Every row gives one point. Each copy is the shape, with its points in the same order, turned, moved and blurred by noise. Some copies are also mirrored. Which?

Shape:
[[ 2.1  1.6 -1.5]
 [-1.7  1.2 -3.3]
 [ 0.8 -1.6  6.6]
 [ 1.1 -5.6 -3.4]
 [-3.8  1.4  1.0]
 [-3.8 -1.7  0.4]]
Copy 1, 6 rows:
[[-2.1 -1.3 -1.8]
 [-2.9  2.8 -2.5]
 [ 2.9 -3.2  4.7]
 [ 4.1  2.2 -5.3]
 [-1.8  3.8  2.5]
 [ 1.0  4.4  1.2]]
Copy 1 is: mirrored
Copy 2 (6 x 3):
[[-1.3 -0.6 -0.3]
 [ 2.1  1.7 -0.7]
 [ 0.3 -3.6  7.2]
 [ 3.6 -5.3 -2.3]
 [ 3.1  2.3  3.4]
 [ 5.0 -0.3  2.4]]
Copy 2 is: mirrored
Copy 3, 6 rows:
[[ 1.9  1.6 -1.1]
 [ 1.3 -2.4 -0.2]
 [-3.4  5.6  4.9]
 [-4.5 -0.4 -4.5]
 [ 0.1 -1.5  4.1]
 [-3.0 -1.9  2.6]]
Copy 3 is: mirrored

Shape:
[[ 0.4  1.7 -3.0]
 [-2.8 -2.6  1.0]
 [-1.5 -5.9  0.5]
 [ 3.4 -1.7  2.4]
 [-4.2 -1.0 -6.6]
 [ 2.8  0.0  2.4]]
Copy 1 (6 x 3):
[[ 2.6  0.4  0.4]
 [-3.3 -0.7  3.5]
 [-4.1 -4.0  3.4]
 [-3.3 -2.1 -3.0]
 [ 4.0 -1.6  6.3]
 [-2.8  0.0 -2.7]]
Copy 1 is: mirrored
Copy 2 (6 x 3):
[[ 0.4  2.1  2.7]
 [-0.9 -2.9 -2.2]
 [ 2.1 -2.9 -4.0]
 [ 1.1  3.9 -4.4]
 [ 2.6 -4.0  4.5]
 [-0.1  4.0 -3.4]]
Copy 2 is: mirrored

Shape (9 x 4):
[[ 2.0 -0.5 -3.5 -4.9]
 [-3.5  2.1 -3.0  1.4]
 [ 3.3  2.8 -2.7 -1.9]
 [ 0.7  3.8  1.5 -0.7]
 [ 2.5  1.4 -2.1  0.1]
 [-1.8 -3.2  4.4  1.9]
 [-0.7 -0.9  8.2  4.9]
 [ 1.9  1.3  0.0  2.1]
 [ 2.4  0.2 -0.9 -1.4]]
Copy 1:
[[ -3.8   3.4   0.8   2.8]
 [  3.2   1.5  -4.1   0.3]
 [  0.1   1.1   1.4   5.8]
 [  1.5  -2.0   1.3   2.0]
 [ -0.6  -0.4  -0.9   4.7]
 [ -1.7  -6.3  -3.9  -1.2]
 [  0.8 -10.9  -3.3  -0.3]
 [  0.8  -2.5  -2.0   4.3]
 [ -1.7  -0.8  -0.1   3.7]]
Copy 1 is: mirrored
Copy 2, 9 rows:
[[ 0.0 -1.0  1.8 -3.6]
 [-2.6  3.9 -3.9  0.8]
 [-3.1 -0.9  1.7 -1.6]
 [-2.4  3.5  2.2  3.0]
 [-3.6 -0.5 -0.1  0.8]
 [ 3.7  0.6 -1.3  6.5]
 [ 1.8  1.8  0.1 11.5]
 [-2.3  0.1 -0.2  4.1]
 [-1.2 -0.8  1.7  1.0]]
Copy 2 is: mirrored

Shape (10 x 6):
[[-2.8  0.6  1.2  3.2 -0.7  2.2]
 [ 1.8 -1.7  0.9 -2.7  1.2 -1.9]
 [-0.9  1.2 -2.4  3.1 -4.2  7.5]
 [ 0.8  1.6  3.6 -2.2  2.9  0.6]
 [ 2.7  0.8  1.3 -5.5  1.1 -2.0]
 [ 3.5  2.4  0.1  0.3  2.0 -2.7]
 [-6.2  1.8 -4.6  1.8 -3.9  5.5]
 [ 2.0 -2.6  0.8 -1.3  1.9 -2.2]
 [-0.1  2.0  0.2 -2.6 -1.7 -2.8]
 [-3.3  0.9  0.0  2.5 -7.2  4.3]]
Copy 1 (10 x 6):
[[-1.3  0.4  0.4 -2.2 -1.0  1.6]
 [-1.3 -2.1  4.0  3.8  2.3 -1.6]
 [-0.4 -2.0 -3.3 -6.0 -2.8 -3.1]
 [-5.2 -0.4  2.7  1.3  4.4 -0.4]
 [-1.9 -2.5  4.6  3.3  5.8 -3.4]
 [-1.7  2.2  5.5  1.3  2.0 -2.9]
 [ 3.8 -0.5 -5.7 -5.0 -0.2 -0.3]
 [-1.6 -1.6  4.5  4.5  1.2 -1.0]
 [ 1.2 -1.4  4.4  0.1  4.5 -1.4]
 [ 1.8 -3.8 -0.6 -7.1 -1.5  0.2]]
Copy 1 is: mirrored
Copy 2:
[[-1.6  3.0  3.4 -1.7 -1.5 -0.6]
 [ 2.1 -2.5 -1.5  0.7  2.6  0.7]
 [-7.2  4.9 -0.3 -2.8 -2.4  0.6]
 [ 0.4 -0.1  2.6  1.8  3.8  2.8]
 [ 1.7 -2.9 -1.2 -0.2  5.7  1.8]
 [-1.6 -4.8  2.4  0.8  2.6 -0.3]
 [-5.7  7.4 -0.1 -5.2 -0.6 -3.3]
 [ 2.5 -2.6 -0.3  1.3  0.4 -0.2]
 [ 1.0 -2.1  0.8 -3.9  3.7 -0.1]
 [-3.4  5.1  0.6 -6.8 -2.9  1.6]]
Copy 2 is: mirrored
Copy 3 (10 x 6):
[[-0.3  2.6 -0.3 -1.4  1.8  4.4]
 [ 1.0  1.5 -1.9  0.9 -2.0 -3.6]
 [-0.7  4.4  1.3 -3.1 -4.0  9.1]
 [ 1.1  3.9 -0.5  3.4  1.2 -1.1]
 [-0.5  2.8 -1.6  4.0 -4.3 -4.2]
 [ 1.7 -0.3 -4.1  4.2 -1.9  0.2]
 [-5.3  2.7  2.4 -2.2 -2.5  8.7]
 [ 1.5  0.4 -1.5 -0.3 -1.7 -3.0]
 [-3.1  1.6 -3.5  1.9 -2.9 -0.9]
 [-3.8  5.3 -1.3 -4.6 -2.9  6.5]]
Copy 3 is: mirrored
Copy 4:
[[-0.1  2.5  2.9  3.9 -2.1  3.2]
 [-0.7  0.3 -0.5 -2.6  1.0 -0.8]
 [-2.0  0.5 -0.1  9.4 -1.6  1.6]
 [-1.6  3.5 -1.6 -2.3  1.5  3.3]
 [-1.8  1.6 -4.5 -4.4  0.0 -0.9]
 [-1.1  6.0 -0.9 -1.5 -1.0 -1.6]
 [-5.7 -1.3  2.2  7.7 -5.8  2.6]
 [ 0.6  1.5 -0.4 -2.5  1.7 -1.3]
 [-1.3  1.7 -2.6 -1.4 -3.6 -0.6]
 [ 0.4 -1.6  0.0  8.2 -5.1  2.4]]
Copy 4 is: only turned

Shape, 11 rows:
[[-4.4  0.2 -4.5  0.2 -4.3  1.2 -1.8 -1.3]
 [ 3.7 -3.6  6.6  1.4 -4.6 -5.0 -5.5 -3.3]
 [ 0.6  9.6 -0.6  4.8  1.7 -0.9  2.7  3.1]
 [-3.9 -1.6  0.8 -0.4 -0.8 -1.2  0.4  2.3]
 [-3.0  0.5 -1.5  1.9 -1.9  2.5 -1.7  3.3]
 [ 0.7 -1.1  1.3 -1.4 -1.7 -1.4  2.4  1.8]
 [-2.0  1.9  3.4 -0.5  0.0  0.8 -0.5  1.6]
 [ 3.6 -0.6  6.0  1.0 -5.8 -0.8 -1.3  0.2]
 [ 0.3 -4.4  0.9 -0.4  1.5  2.7  0.5  0.4]
 [-4.2 -0.8  1.0 -0.3 -0.5  2.7  2.5 -1.2]
 [ 4.9 -0.3  4.5 -3.0 -3.8 -2.0 -5.9 -1.6]]
Copy 1, 11 rows:
[[-0.6  4.7  1.1  1.9 -1.2  2.5 -6.5 -1.4]
 [ 5.0 -6.2  1.3 -0.3 -4.2  5.1 -0.6  4.6]
 [-1.3  4.4  2.1  2.7  1.4 -8.5 -1.3  6.7]
 [ 1.8  1.1  2.0 -1.5  0.5 -1.6 -2.9 -2.8]
 [-1.6  2.3  2.0 -1.1  2.7 -1.0 -6.7  0.2]
 [-0.1  0.5  2.8 -2.6 -2.5 -1.3 -0.1 -0.6]
 [ 2.1  1.2 -0.1 -2.1 -0.2 -3.4 -3.1  1.7]
 [ 2.0 -2.8  3.2 -3.6 -3.3  1.3 -1.9  5.5]
 [ 0.0  1.0 -0.6 -4.7  1.9  2.0  0.5 -1.2]
 [ 2.4  5.7  1.0 -3.1  0.7  0.4 -2.0 -0.4]
 [ 1.0 -5.3 -2.7 -2.1 -6.2  2.4 -2.6  4.1]]
Copy 1 is: only turned
Copy 2:
[[-0.8  0.4  2.1  0.4 -3.3 -1.9 -5.3 -4.4]
 [-1.3 -3.1  0.4 -5.3 -2.9 -9.8  2.2  4.7]
 [-3.8  2.2 -7.1  3.1 -1.6  4.4 -3.6  4.1]
 [-1.9  3.7  1.6  1.7  1.2 -3.1 -1.2 -0.2]
 [-2.5  0.4 -1.7  3.5  0.6 -3.1 -4.0 -3.0]
 [-2.5  1.7 -0.1 -1.0  2.2 -1.4  0.3  0.5]
 [ 0.5  3.5 -2.4  1.0  1.0 -3.4 -1.7  1.2]
 [-1.9 -1.6 -1.7 -5.0  2.3 -5.7 -1.9  4.1]
 [ 1.7 -1.5  1.5  2.2  3.3 -3.5  0.8 -1.3]
 [ 2.3  2.4  2.9  2.2  2.8 -1.1 -3.8 -0.3]
 [ 0.6 -1.4 -3.7 -6.6 -2.2 -7.0  1.9  0.6]]
Copy 2 is: only turned
Copy 3, 11 rows:
[[-1.8  0.4 -4.6  0.1 -3.3 -2.7  1.6  0.0]
 [ 1.0  0.3  5.1  0.6  6.4 -8.7 -3.2 -1.8]
 [ 4.7  4.3  3.9 -2.5 -2.6  6.0  3.4  4.1]
 [-2.5  2.7  2.1  0.7 -3.8 -1.2  0.6 -3.2]
 [-1.1 -0.1  1.3 -0.1 -5.6 -1.6  2.0  0.3]
 [-2.9  1.8  3.6 -1.9 -0.9  0.1 -2.3 -1.6]
 [ 2.0  2.1  3.4 -1.1 -3.6 -0.8 -0.7 -2.4]
 [ 0.2  1.3  5.3 -3.8  1.3 -5.9 -3.9  0.7]
 [-2.9 -3.6  3.6 -1.8 -2.0 -1.2  0.4 -4.4]
 [-1.1  1.2  0.3 -3.4 -3.6 -0.7  2.3 -5.0]
 [ 2.5 -1.4  3.3  0.2  2.7 -5.5 -6.6 -1.0]]
Copy 3 is: only turned
Copy 4 (11 x 8):
[[  0.8   0.8  -6.0  -1.5  -4.4  -0.6  -0.6   4.5]
 [ -1.1   0.8  -3.7   1.3   5.3  -0.3 -12.2   1.0]
 [  0.9  -2.9  -2.4   0.3   7.0  -1.5   7.1   5.8]
 [  0.6   1.8  -3.5   4.3  -2.0   1.5  -0.1   1.5]
 [ -1.2   3.7  -4.1   0.2  -1.3   0.3   2.0   4.6]
 [  1.9   1.1  -1.4   3.3   0.0  -1.8  -1.0  -0.1]
 [  1.7   3.5  -0.1   1.3   1.6   2.1   0.2   2.5]
 [  2.6   4.1  -2.0   1.1   5.2  -2.9  -6.6   2.3]
 [ -2.5   4.2   0.0  -0.1  -2.2  -0.1  -0.4  -2.0]
 [  2.2   3.4  -2.5  -0.5  -2.1   2.2   0.8  -0.7]
 [  0.6   2.0   0.8   0.1   2.7  -0.2  -9.4   4.3]]
Copy 4 is: mirrored

Shape, 14 rows:
[[ 1.2 -1.7  1.0 -1.0  3.8 -2.2  6.2  1.9]
 [ 1.7 -2.8  1.9 -0.1 -6.2 -4.3 -8.6 -0.1]
 [-0.4  2.9 -0.1  4.2 -1.3 -2.1 -5.5  2.1]
 [ 2.9 -2.6  1.2  0.9  0.4 -2.7 -6.6  1.9]
 [ 2.1  1.7 -6.4 -3.9 -1.6  0.4  2.1  0.4]
 [ 0.2 -0.6  3.1  0.0 -3.0 -0.4 -6.1  2.6]
 [-0.7 -1.8  0.9  5.3 -1.5 -1.6 -0.2 -1.1]
 [ 2.8  5.1 -0.7 -3.6  3.9 -1.0  5.5 -1.3]
 [-5.2 -1.8 -2.5  1.6  3.4 -4.1 -0.6 -3.1]
 [ 2.7 -0.3  0.9 -3.4  2.0  2.7  2.4 -3.1]
 [ 4.2 -0.6 -0.2 -2.7  3.6  4.1  2.0  2.1]
 [-3.8  1.9  1.4  2.3 -1.1 -1.3 -3.9  2.2]
 [-1.9  1.5 -2.0 -4.1  1.9 -0.1  5.3  0.7]
 [-2.1 -1.6  1.8  2.8 -1.0 -2.7 -2.6  0.3]]
Copy 1 (14 x 8):
[[ 1.3 -6.0  4.9 -0.3  5.3  0.8  0.0 -2.8]
 [-1.4  5.0 -5.4 -2.3  4.8 -4.6  4.9  3.4]
 [-0.9  4.7 -1.4  3.1 -0.5 -1.6  4.1  0.8]
 [ 2.1  3.0 -4.2  1.5  4.2 -1.9  1.0  0.1]
 [-3.8 -3.7  0.1 -0.7 -1.5 -4.0 -1.6 -5.6]
 [ 1.6  3.7 -3.1 -2.1  0.7 -1.5  2.5  2.1]
 [-2.5  3.4  4.2  0.3  4.2  0.5  2.2  2.1]
 [ 1.0 -8.3  5.1  2.6 -0.5 -3.6 -0.2 -2.0]
 [ 0.7  3.3  7.0  1.3  4.2 -2.5  3.1 -5.5]
 [ 2.6 -3.6  3.7 -1.7  1.2 -4.6 -2.5 -0.1]
 [ 2.7 -3.8  1.2 -0.2  0.7 -0.9 -5.5 -1.1]
 [ 0.8  4.3  0.9  0.2 -1.0  0.1  4.8 -0.3]
 [ 0.2 -5.3  5.4 -1.9 -0.3 -1.4  0.7 -5.3]
 [ 0.1  4.2  1.6 -0.7  3.9  0.5  4.4  1.4]]
Copy 1 is: only turned
Copy 2:
[[-2.0  3.2  4.0  0.2 -6.4  1.7  1.7 -1.1]
 [-5.6 -7.0 -1.7 -1.1  3.7 -5.3  3.9  4.0]
 [-1.5 -3.1  2.1 -1.0  0.4 -5.9 -3.0  4.9]
 [-6.4 -0.7  1.2 -1.1  2.5 -3.5  1.4  4.4]
 [-0.1 -2.6  2.1  3.7  0.7  4.0 -2.3 -2.8]
 [-1.8 -2.7 -0.5  0.3  1.9 -3.8  2.5  6.3]
 [-1.8 -0.7  0.1 -0.2 -2.9 -6.9  0.2 -0.6]
 [ 2.6  1.3  5.9 -2.7 -2.5  4.8 -1.1 -2.2]
 [-4.1 -0.4 -3.1 -3.4 -5.1 -1.8 -4.7 -0.6]
 [ 1.3  3.0  0.6 -1.3  0.6  2.4  2.2 -2.6]
 [-0.1  5.2  3.4  2.4  1.2  2.6  1.4  0.2]
 [-0.1 -2.4 -0.5 -0.7 -2.0 -4.3 -1.9  5.8]
 [ 1.5  0.5  1.3  1.1 -4.8  4.9 -1.3 -0.9]
 [-2.8 -1.4 -0.9 -1.2 -2.7 -5.0  0.5  2.8]]
Copy 2 is: mirrored
